Every row gives one point. The last column is the point's height on a tilted bowl or saddle (a function of degree 2), plus a little noise. Along how many of its main directions does it bend up, bend down or stay straight?

Points:
[[-5.4  4.7 -2.1  0.7]
 [-0.3 -4.3  0.9  2.0]
 [-1.3 -2.7  0.3  2.4]
 [ 1.4 -8.0 -5.0 -0.6]
 [-5.9  0.2 -5.9  5.2]
 [ 2.0  4.0 -3.7  3.6]
 [-3.0  5.0  8.2  1.3]
 [ 8.5  3.0  2.4  9.8]
 [-1.5 -4.8  5.3  3.3]
 [ 1.2 -4.8  1.4  1.7]
 [ 2.3 -4.1  4.4  3.2]
 [ 5.1 -2.3  0.1  3.7]
 [-0.2  3.0 -4.1  2.9]
 [ 6.2 -3.9 -6.3  3.2]
 [-1.8  3.6  2.6  1.2]
 [ 5.7  1.7  4.5  7.1]
 [ 4.6 -0.8 -0.3  4.2]
 [ 0.1  0.4  0.8  2.6]]
Directions: 2 up, 1 down, 0 straight

Points, 25 rows:
[[ 1.5  0.8 -4.3 11.7 -7.1]
 [ 2.6  1.2 10.2  6.3 10.0]
 [-0.7  0.0 -7.5  3.9  1.2]
 [ 0.9  0.4  2.8  5.8 -0.5]
 [ 1.2 -3.9  4.3  2.3  0.4]
 [ 7.7  6.1 -2.8  6.0  4.2]
 [ 3.8  0.4 -5.0 -1.7 -1.6]
 [ 2.1 -1.5  0.8 -3.7 -1.2]
 [ 4.5  3.0 -0.7 -2.8 -2.7]
 [-2.7  0.1  0.6  4.3 -2.2]
 [-4.6 -5.4  0.3  7.4 -9.3]
 [-6.7 -0.6 -4.0  2.1  0.7]
 [-2.3 -0.7 -1.1 -1.6 -0.6]
 [ 0.9 -1.6  0.1 -0.8 -0.8]
 [-3.3 -1.6 -7.8 -9.5  6.7]
 [ 4.7 -2.5 -3.5 -3.8 -2.0]
 [-0.2 -1.7 -1.2 -0.5 -0.6]
 [ 1.2  0.0  3.7 -3.9 -1.9]
 [ 1.4  3.3 -0.1  0.2  0.0]
 [-5.0 -5.0  2.4 -5.3  1.4]
 [ 3.2 -8.9 -6.7  4.2 -6.7]
 [-6.1  0.8  1.2  4.0 -3.5]
 [-0.7 -3.7  4.5  0.4  0.5]
 [ 2.1 -3.8 -1.3  1.0 -1.5]
 [ 1.8 -4.5  0.1 -2.3  0.8]]
Directions: 2 up, 2 down, 0 straight

Points (26 x 5):
[[ -2.5  -0.8  -5.7   5.4   7.3]
 [ -3.6  -0.6   1.9  -0.6   0.3]
 [ -6.3  -3.6  -0.1   3.5   4.5]
 [  3.3   6.2   4.9  -0.2   2.5]
 [ -0.4  -0.9   2.7  -6.3  -0.1]
 [ -1.2   0.9   6.6   0.4   3.4]
 [ -1.6   0.2  -5.9   0.0   0.4]
 [  6.2  -1.9   1.7   2.3  -1.8]
 [  5.6  -7.8  -1.9  -3.0 -10.4]
 [ -2.6  -2.8   6.8   7.9   2.6]
 [  4.5   2.0  -0.8   1.5   1.3]
 [ -7.9   7.5   3.8  -2.1  -2.1]
 [  0.0   3.2  -1.7  -1.8  -2.7]
 [  3.2  -1.6  -5.5  -0.4   1.0]
 [ -1.9  -7.3   0.7 -10.0  -7.0]
 [ -1.9  -2.5   2.1   2.8  -0.7]
 [  1.5  -2.4  -2.0   8.0   2.9]
 [  1.0   1.3   0.2   5.3   1.7]
 [  0.0  -4.3  -0.3   4.5  -2.7]
 [  0.1  -1.8  -2.7  -0.6  -2.0]
 [  0.2  -2.7  -4.3   0.5  -0.8]
 [  3.4  -2.4  -4.4   7.7   5.5]
 [ -1.8  -3.3  -1.3  -0.7  -2.9]
 [  5.1   0.4   5.2  -2.6   3.5]
 [ -5.5  -7.8  -2.1 -10.6  -7.5]
 [  2.1  -0.9  -3.7  -1.8  -1.2]]
Directions: 2 up, 1 down, 1 straight

Points:
[[ -6.2  -2.0   1.6  -0.4  -1.6  -1.2  -2.7]
 [  6.7   0.2   3.1  -1.2   1.4  -2.7  -2.8]
 [ -3.2  -3.4   0.2   3.9  -2.3  -5.4  -2.7]
 [ -0.7   1.9  -1.1  -2.8  -1.1  -7.5  -3.5]
 [  8.2  -2.3  -1.3   0.1   9.1  -2.8  -5.6]
 [ -0.3   0.8   3.3   4.3  -0.1   3.8  -2.3]
 [ -1.9  -4.1   5.9  -0.7  -2.8   2.7  -3.4]
 [ -3.0   6.3   3.2   0.6  -2.2 -10.1  -5.8]
 [ -2.0   1.5   1.9   0.2  -1.4  -5.2  -2.4]
 [  3.0  10.0   3.1  -0.4   3.4   3.2  -3.3]
 [ -4.5  -2.0  -8.0   1.4   2.9   3.9  -5.1]
 [  3.8   0.9   0.1   1.4  -1.5  -2.9  -2.0]
 [  5.2   3.9   0.6   0.2  -3.8   4.3  -2.6]
 [  0.9   3.6   3.3  -2.8  -4.9  -3.2  -3.7]
 [ 10.7   2.3  -3.1 -10.6  -3.0   5.5  -8.3]
 [  7.5   4.3  -0.4   3.4   3.1   6.2  -4.4]
 [ -0.2   0.9  -5.1   2.4  -3.0   4.4  -2.5]
 [  2.2  -6.8  -6.8  -1.4  -6.0  -1.6  -5.6]
 [ -0.4   3.1   6.3  -3.2  -1.8  -3.8  -3.8]
 [  2.8   0.0   6.3   3.4   6.2  -2.9  -4.1]
 [ -0.7   3.4  -4.9  -0.7  -4.7   4.9  -2.7]
 [  0.4  -4.1   4.4  -3.0  -1.7   2.7  -3.0]
 [ -5.0  -1.2   2.4  -1.2   0.3   1.3  -2.4]
 [ -2.8   2.0  -5.9   3.2  -4.4  -1.6  -3.9]
 [  4.2  -2.8  -8.7   1.5  -2.5  -0.2  -4.7]
 [ -9.3  -7.2   1.0   5.1   5.1   5.0  -6.2]
 [ -3.3   4.2   0.4   9.7   1.9   4.3  -4.4]
 [  4.7   2.5   0.0   3.0  -4.4  -7.1  -4.5]
 [ -3.0  -0.9  -6.5  -0.8  -2.2   2.4  -3.6]
 [  4.5  -0.3  -4.4   3.8   2.8  -3.5  -3.2]
 [  2.7   3.3   3.9  -6.0  -2.7   5.0  -3.9]
 [  3.2  -4.4   0.9  -2.7  -0.6  -0.4  -2.0]
 [  1.0   2.9  -5.9   0.8   1.5   1.9  -2.6]
 [ -3.8  -3.9   1.8   2.0   0.9  -0.8  -1.8]
 [  1.8 -10.2  -3.4   4.9   3.1  -0.3  -2.7]
 [  2.1  -1.0   4.5  -3.8   6.1   4.1  -4.6]
 [  6.1   1.9   2.3  -0.3  -0.9   2.1  -2.5]
 [  2.7  -5.0   2.0  -1.0   1.4  -1.8  -1.5]
 [ -6.1  -5.6   0.7   2.2   6.4   1.2  -4.0]
 [  2.2   6.6  -4.2   1.3  -5.4  -1.7  -3.6]
 [  0.8   0.1 -10.3  -1.9  -1.4   1.8  -5.4]
 [ -0.8  -1.6   0.1   2.8   3.1   1.8  -1.8]
 [  6.6   1.1  -4.1  -2.9   6.2   7.4  -6.3]]
Directions: 0 up, 5 down, 1 straight

Points (44 x 7):
[[ -1.3   2.1  -2.0   0.4   0.7   2.4  -0.8]
 [ -4.0   1.2   2.9  -9.2  -7.2  -5.7  -4.1]
 [ -8.4  -5.6  -4.2  -1.6   0.9   6.9  -2.7]
 [ -3.7   3.0   5.1  -1.9 -10.1  -1.5  -5.5]
 [  5.3  -2.4  -0.8  -4.2   5.0 -11.9  -8.2]
 [ -4.3   4.5  -1.0  -0.5  -0.6  -2.0  -0.6]
 [  5.2  -0.1   0.3  -3.0  -1.0   1.3  -0.6]
 [ -1.7  -3.2   2.3   1.9  -0.6   1.9  -1.9]
 [ -0.5   5.5   0.9   7.4  -3.0  -1.3  -3.5]
 [  1.0   2.3   2.0   1.0  -5.9   4.3  -2.6]
 [ -5.7  -0.8  -2.4   0.2   0.6  -3.2  -0.4]
 [  2.0  -2.2   4.1   6.0   4.5   2.1  -5.0]
 [  0.4   0.5  -3.5  -2.5 -11.8  -2.1  -4.0]
 [  3.8   0.6  -0.6   0.3  -3.5   0.2   0.4]
 [ -4.8  -6.3   5.9  -3.6   1.0  -0.2  -0.8]
 [  2.4  -5.5   4.1   1.1   2.9  -1.9  -2.5]
 [ -1.9  -0.8  -2.2   3.6   0.6  -1.9  -1.5]
 [ -6.1  -6.1   2.1   6.1  -3.6  -2.5  -6.1]
 [ -8.6  -3.8   0.1  -1.6  -2.0  -3.4   0.7]
 [  0.0   2.6  -5.9  -0.1  -2.0  -4.0   0.2]
 [ -2.8   2.4  -2.9  -3.7  -3.4   0.1   0.4]
 [ -3.7  -4.5   6.3  -3.6   1.7  -2.3  -1.5]
 [  1.3   9.0   4.1  -5.5  -2.9  -4.5  -7.9]
 [  0.9   5.7  -2.6  -6.7   0.6   0.7  -3.2]
 [  2.5   8.3  -3.3  -2.0   6.1  -0.3  -5.4]
 [  2.8  -5.2  -3.8   4.1   3.7  -3.7  -4.5]
 [  2.0  -3.9   0.6   2.9   7.0   4.6  -7.0]
 [ -2.8   2.5   2.3  -6.5  -3.3  -0.3  -1.3]
 [ -2.2  -0.3  -1.6  -7.0   7.2  -0.4  -5.1]
 [ -0.4   3.9  -0.5   0.2   8.6  -3.6  -7.0]
 [ -4.2   3.7   5.1   0.5   0.7   0.2  -3.8]
 [ -4.1  -1.8   7.5   1.7  -5.8  -5.1  -5.6]
 [ -2.6   5.6  -3.4  -2.7   4.0   4.0  -3.4]
 [  3.3  -7.2   2.2  -8.0   4.0  -1.1  -5.3]
 [ -5.7  -4.9  -1.1   0.4   1.8  -1.0  -1.9]
 [  3.5  -3.2   3.0   4.1  -1.4   0.2  -1.1]
 [  5.0  -1.7  -2.0   5.7   3.8   0.1  -1.6]
 [  4.8  -1.3   2.5  -5.0   6.3   5.5  -6.4]
 [ -3.0   2.1   0.3  -1.6  -2.0   2.6  -0.4]
 [ -2.5  -3.5   4.9   2.7   0.5  -5.2  -4.2]
 [  5.4   0.4   3.8  -3.6  -5.6  -1.3  -1.4]
 [ -8.7  -2.9   3.9  -0.9   7.6   3.5  -4.2]
 [ -0.3   1.4   0.1  -1.5  -2.8   1.5  -0.4]
 [ -1.5   4.5  -1.3  -9.6   2.9  -3.3  -5.1]]
Directions: 1 up, 4 down, 1 straight

Points, 74 rows:
[[ -2.9  -0.8   4.8   0.6   2.4  -0.8   5.3  -0.2  -1.9]
 [ -2.9   1.4  -3.8  -2.4   1.3   2.8   2.6  -4.5   0.3]
 [  1.2   2.8  -0.3  -4.1  -2.8   6.7   3.5  -5.8  -2.4]
 [ -2.8  -7.0  -1.1   2.6  -1.6  -3.2  -4.6  -1.1  -2.3]
 [  0.3  -4.5  -6.3   7.6  -2.6  -0.7   2.8  -3.6  -2.2]
 [ -1.1  -8.4  -3.1   4.0  -1.7  -7.0   3.7   7.0  -5.5]
 [ -3.6   3.7   2.9   0.1  -2.8  -4.0  -0.1   1.5  -1.8]
 [  7.0  -0.2  -6.3   3.5  -6.0  -1.9  -0.7   6.0  -1.3]
 [  4.5   1.2  -3.9   2.9   1.7  -0.4   4.1   8.8  -2.5]
 [  2.2  -2.7   0.9   1.4  -2.7   0.2  -1.7   7.1  -0.7]
 [  4.7   2.4   3.4   3.3   2.8  -0.5  -1.3  -2.4  -1.2]
 [ -6.9  -0.5   5.6   0.7  -7.0   7.9   0.7  -3.0  -7.9]
 [ -4.9  -0.1   0.4   5.0  -4.3  -2.1  -1.5   3.1  -2.1]
 [ -3.3   2.5   4.3  -1.3  -0.5   0.0   0.0  -1.6  -1.5]
 [ -1.4   1.2  -3.1  -4.7   1.6  -4.6  -2.6   1.8  -1.5]
 [ -7.3  -1.8   2.2  10.8  -1.0  -6.2  -2.4   4.0  -7.6]
 [ -6.2  -1.0   0.2   9.3   9.1  -3.4  -1.0   3.0  -8.7]
 [ -1.3   9.0   2.3  -1.7   8.2  -4.3  -0.8   0.4  -6.4]
 [  0.7   1.0   1.4   3.6  -0.4   1.8   0.4   1.5   0.2]
 [ -2.0   0.3   4.4  -2.0   2.9  -3.1  -0.5   8.4  -4.4]
 [ -2.0   0.5  -2.3   0.6  -2.2  -0.7  -0.9   2.8   0.1]
 [  1.5   4.2  -0.2   0.7  -0.6   0.3  -3.6  -8.1  -2.7]
 [  2.2  -0.3 -13.2   0.5  -1.0  -4.8  -1.3  -5.5  -5.8]
 [ -1.1   1.5  -4.2   0.4  -2.8  -2.4   7.6   0.6  -0.9]
 [  1.6   2.3   1.7   0.3   0.8   2.4  -0.4  -5.4  -0.8]
 [  5.1  -3.0   8.2   0.7  -0.6  -4.9   5.2  -0.1  -4.6]
 [  1.1   1.8   6.0   6.1  -2.3  -1.6   1.4  -5.5  -3.7]
 [  1.5   0.8   3.9   0.0   2.8  -3.6 -10.4   4.3  -4.8]
 [ -2.4   0.7   7.4   2.7   5.4   2.2   3.9  -4.4  -5.0]
 [ -3.6 -10.0  -3.2  -1.9   2.7  -3.9  -5.0   0.1  -5.2]
 [  3.3   0.6   2.7  -3.5   3.6   0.8  -0.1   2.6  -1.5]
 [ -5.1  -8.4   7.8  -2.4  -0.4   1.5   0.0   0.9  -7.3]
 [ -1.2  11.3  -0.2   3.8  -1.4  -3.5  -1.4  -0.3  -5.7]
 [  4.9   1.7   1.7  -3.3  -2.9   9.7   4.5  -2.1  -4.4]
 [ -6.5   2.2   1.0  -4.8   0.3  -2.6  -4.2   1.5  -3.3]
 [ -0.7  -1.1   0.4   2.8  -4.9  -7.6  -0.8  -6.1  -2.2]
 [ -3.3  -5.9   3.5  -4.3  -1.2   1.8  -3.8  -7.3  -3.8]
 [ -3.8  -0.1   2.6   1.8  -2.9   5.6  -1.0  -1.7  -2.5]
 [ -0.3  -2.8  -4.3   3.5   2.3  -3.2  -5.5  -6.7  -2.9]
 [  1.6   1.8  -3.3  -4.7   5.0   1.2   0.5  -3.9  -1.1]
 [ -4.9   1.7  -2.0  -2.2  -2.4  -5.9   0.4   4.7  -1.9]
 [  1.3  -1.8   3.7   1.9  -2.2  -2.8   0.0   0.9  -0.3]
 [ -3.1  -1.8  -4.7  -4.4  -4.0  -1.6  -0.4  -4.8  -0.1]
 [  9.8   1.1   6.0  -5.3   0.3  -0.4   2.1   0.4  -5.1]
 [ -6.2  -2.6   3.6   8.1  -3.7  -2.7   2.8  11.0  -8.2]
 [ -2.1  -0.4   5.8   0.8  -4.7  -2.0  -3.0  -1.2  -2.8]
 [ -0.3   4.0  -2.1   5.0   3.8   2.7   4.2   5.7  -2.7]
 [ -0.5  -3.7  -4.9  -4.9  -1.6   0.4   3.1   4.0  -1.7]
 [ -1.5   0.0  -5.7  -4.9   3.3   5.9   1.8   2.8  -2.5]
 [  5.3   2.4   1.9  -4.2   4.5  -2.8  -2.8  -3.6  -2.9]
 [ -2.3  -2.1  -1.3  -3.1  -9.7  -3.3  -4.5   3.3  -4.3]
 [ -1.1   2.9   4.2   0.5   4.6  -0.9   4.2   5.4  -3.4]
 [ -6.0   1.2  -0.1  -4.3  -1.8  -4.1  -0.8  -3.2  -0.7]
 [ -2.9   5.5  -1.9  -3.2  -0.5  -5.8   2.3   4.1  -2.5]
 [ -3.7   4.9  -1.1  -2.2  -0.3  -1.3   0.1   1.8  -1.1]
 [  2.9   1.4  -1.0   0.6  -1.7   2.8  -3.5  -1.2   0.1]
 [ -4.1   1.4  -0.6  -3.2  -2.7  -2.3  -3.5  -4.5  -1.3]
 [ -1.5   5.6  -2.3  -6.8   1.0   5.7   2.4   1.7  -3.2]
 [  0.6  -7.5   6.2  -4.3   4.6  -1.7   4.1  -3.4  -4.6]
 [ -6.9  -5.1   3.6   4.6   6.6   0.2  -3.0   4.8  -8.1]
 [ -3.1  -2.0   4.0  -1.5   5.7   1.0  -0.8  -2.9  -2.4]
 [  9.1   5.2   0.5  -0.5  -5.2   3.6  -3.2   1.9  -2.5]
 [  5.7   0.9   3.5   5.9  -3.1   1.4  -1.7   0.0  -0.2]
 [ -4.6  -0.7  -7.0   1.1   0.4  -1.6  -2.2   1.3  -1.6]
 [ -6.9   1.8  -0.8   1.0   1.8   4.0   1.3   2.3  -2.3]
 [  1.8  -1.5   4.3  -4.0   0.6   0.8   3.4  -8.5  -2.2]
 [ -4.7  -3.5   5.4  -3.5   2.3   1.5   9.8  -3.7  -3.9]
 [  5.2  10.1   3.1   0.4  -3.3   2.3   5.4   4.4  -6.1]
 [ -0.2   3.9  -1.4   7.6   6.4   1.7  -0.8  -3.5  -4.0]
 [ -7.2  -0.6  -2.7   0.9  -0.4  -1.5   2.6   7.0  -3.1]
 [-10.6  -0.5  -9.4  -1.6 -10.7   4.0  -1.6  -1.5  -8.6]
 [ -6.2 -10.0   2.4  -0.8   5.0  -2.2  -5.2  -2.0  -7.3]
 [ -4.4  -3.2  -1.2  -3.6   5.3  -0.5  -5.0  -0.5  -3.1]
 [  2.5  -3.8  -7.2  -6.0   0.5  -2.0   8.8  -1.3  -3.3]]
Directions: 0 up, 7 down, 1 straight

Points (69 x 9):
[[ -4.1   5.8  -0.5   4.5   0.6  -7.1  -3.6   0.3   2.8]
 [  3.6  -1.1  -4.7  15.1  -1.8  -5.5  -0.2  -1.0  -6.0]
 [ -2.3  -1.9   0.9   3.9   5.6   5.2  -6.4   3.1  -3.0]
 [  7.3   2.7   4.5   2.6  -0.2  -6.9   5.6  -5.1  -7.9]
 [ -2.8  -3.5   2.8 -11.3  -9.3   3.9   2.5  -6.0  -9.9]
 [  2.5  -0.6   3.5   1.2   1.5  -3.2  -1.3   0.7  -2.1]
 [ -0.4  -3.4  -1.1   4.9  -3.0   4.4   0.8   1.9   2.1]
 [ -3.5  -3.4   0.1  -6.9   4.2   2.2  -4.1  -2.1  -7.0]
 [ -3.0   0.3  -5.8   1.8   0.3   4.4   0.5  -3.8   3.9]
 [ -1.5   0.3  -3.5   3.5   1.7   5.1   1.9   9.4   0.1]
 [ -1.5   3.4  -7.9   1.7  -2.8  -0.6  -1.9   0.4   1.5]
 [  0.9  -2.3  -0.3   8.4   0.2   6.3  -5.8   3.2   0.2]
 [ -3.1  -3.7   3.3  -1.4   1.3   6.3  -0.6  -0.5  -0.1]
 [ -9.6  -0.5  -0.6  -5.0  -5.9  -7.0 -10.2   5.6  -2.3]
 [  0.9   1.2  -6.1  -1.9  -2.6  -2.5  -2.3   2.3  -1.2]
 [  0.9  -7.5   4.8  -1.4   2.8  -1.4  -3.4   3.6  -7.4]
 [  1.1   3.0   0.5   2.5  -8.1  -0.6   3.7   4.2  -4.9]
 [ -4.1  -0.8  -2.9   0.1  -1.3  -0.1   1.5   3.2   1.4]
 [ -5.8   3.0  -0.2   3.0   4.3   0.6   1.1  -0.8   2.5]
 [ -1.7  -6.5   0.0   1.5   2.8  -0.1   0.4   3.6  -2.4]
 [  2.5  -5.1   3.8  -1.0   5.7   2.2  -1.4   5.6  -6.3]
 [  4.2  -0.3  -5.1  -2.9  -6.6   2.8  -5.4  -2.5  -3.8]
 [ -1.1  -7.7  10.2   1.7   3.2   3.4   3.2   0.4  -6.7]
 [ -2.3  -0.3   0.0  -5.2   3.2  -1.8   0.7   5.8  -2.3]
 [  0.9   2.0  -5.1   5.5  -6.0  -1.5  -4.2   1.9   0.3]
 [ -1.2   0.5  -0.5   9.3  -9.7  -0.9  -0.6  -4.3  -1.8]
 [ -3.6   4.0  -0.2   5.6   0.0  -3.0  -1.4  -0.1   0.9]
 [ -7.5   0.2   1.0  -0.7   2.6   4.7  -3.0  -3.9  -0.7]
 [  0.0   1.9  -5.6   5.2   2.5  -1.4  -5.9   3.5   2.1]
 [  1.9  -6.4   3.1  -2.5  -4.7   2.9  -6.3  -0.9  -2.5]
 [  5.1   1.5  -1.6   0.4   0.9   0.4   1.1  -0.2  -0.4]
 [  0.1   5.6   3.1   2.0  -3.1   1.6   1.6   1.5  -0.6]
 [  0.4  -2.0   2.1  -6.8   4.6  -2.6   5.6  -0.8  -4.6]
 [  1.9   0.7  -2.4  -5.3   1.3  -2.5  -4.2   6.7  -2.7]
 [  2.6   5.8   0.9  -0.8  -0.3  -2.9   0.5  -1.1  -1.1]
 [  0.8   5.0  -1.5  -4.0   0.0   0.9  -3.7  -1.0   0.0]
 [ -4.2  -3.9  -1.9  -5.8  -3.6  -1.6  -3.1   4.7  -5.7]
 [ -2.4  -3.0  -5.3   1.7   0.6   4.6   3.8   0.5   4.7]
 [  4.7   8.7  -0.8   1.5   1.8   2.1   4.2   1.6  -0.2]
 [  7.5  -1.1   1.9  -5.3  -1.1   7.2  -1.8   2.0  -1.5]
 [ -9.4  -1.7  -1.1  -3.5  -6.6   0.6   0.4   4.0  -1.3]
 [ -0.9  -6.5   6.6   1.3  -2.6   5.8   0.8   3.8  -1.2]
 [ -1.2   0.7  -5.5  -7.1   1.3  -1.5   3.3   4.9  -1.3]
 [  2.3   2.8   1.3   0.3   1.2  -2.6   1.9   8.6  -3.2]
 [ -1.1  -0.8  -2.8   5.2   2.5   0.7  -5.7   0.9   0.1]
 [ -2.6  -3.1   0.3  -5.4   3.5   0.1   0.5  -3.5  -3.5]
 [ -3.9   7.5   5.1  -1.6  -3.0  -2.9   1.4   0.2  -3.2]
 [ -4.2   4.5  -1.3  -9.6   0.1  -1.4   2.4   0.2  -1.7]
 [  5.1  -4.0  -0.2  -4.4   2.3  -2.3   2.4   0.1  -4.8]
 [  7.6  -0.7 -10.0  -2.5   4.6   4.0  -2.4  -1.8  -3.4]
 [  7.0  -1.3  -0.2  -4.2  -0.3   6.7  -7.2   2.9  -2.8]
 [  3.1   6.5   5.5  -4.3   6.1   4.6  -2.6  -2.5  -1.9]
 [ -0.8   2.5   5.3   2.9   6.2  -1.2 -10.9   3.7  -2.6]
 [  4.1   1.0   0.0   1.6  -0.8   3.2  -9.3   2.4   0.9]
 [ -1.3   0.8   2.3  -1.1  -1.8   3.3  -6.3   1.7   0.1]
 [ -0.5   2.4  -0.7  -6.2  -1.9  -2.4  -0.8  -7.0  -6.2]
 [  0.0   5.9  -0.9  -2.4   4.8   0.9  -0.3   1.2   3.0]
 [  0.7   1.0   0.8   0.1   5.0   2.6   2.4  -2.4   1.1]
 [ -2.1  -6.6  -2.7  -1.3  -0.7  -8.8   1.3   0.9  -4.3]
 [  2.5  -2.7   2.1   1.8  -0.7  -1.1   3.2   2.6  -2.8]
 [ -4.7   2.0  -0.3  -1.7   7.6   2.3   6.2  -0.1   5.4]
 [ -4.5   1.4  -1.2   5.4   6.0   3.9  -0.5   0.5   1.8]
 [ -0.1   6.4  -2.4  -6.5   4.1   3.5   1.7  -1.0   3.6]
 [  3.3   3.6  -5.1  -1.3   0.5  -5.9 -10.9  -9.5  -9.0]
 [  3.0   2.5   3.4  -0.1   2.4   4.2   7.2   1.1  -0.4]
 [  9.6  -2.9   0.5  -1.3   2.8   4.5   6.0   0.9  -1.3]
 [  0.3  -0.8   1.1   3.6  -4.8  -2.3  -0.9   1.8  -0.7]
 [ -1.6  -3.5   5.2  -3.0   3.5  -0.4   2.2  14.2 -13.4]
 [  2.1  -7.2   2.0   4.1  -5.2  -1.1  -5.4  -2.8   0.2]]
Directions: 2 up, 4 down, 2 straight
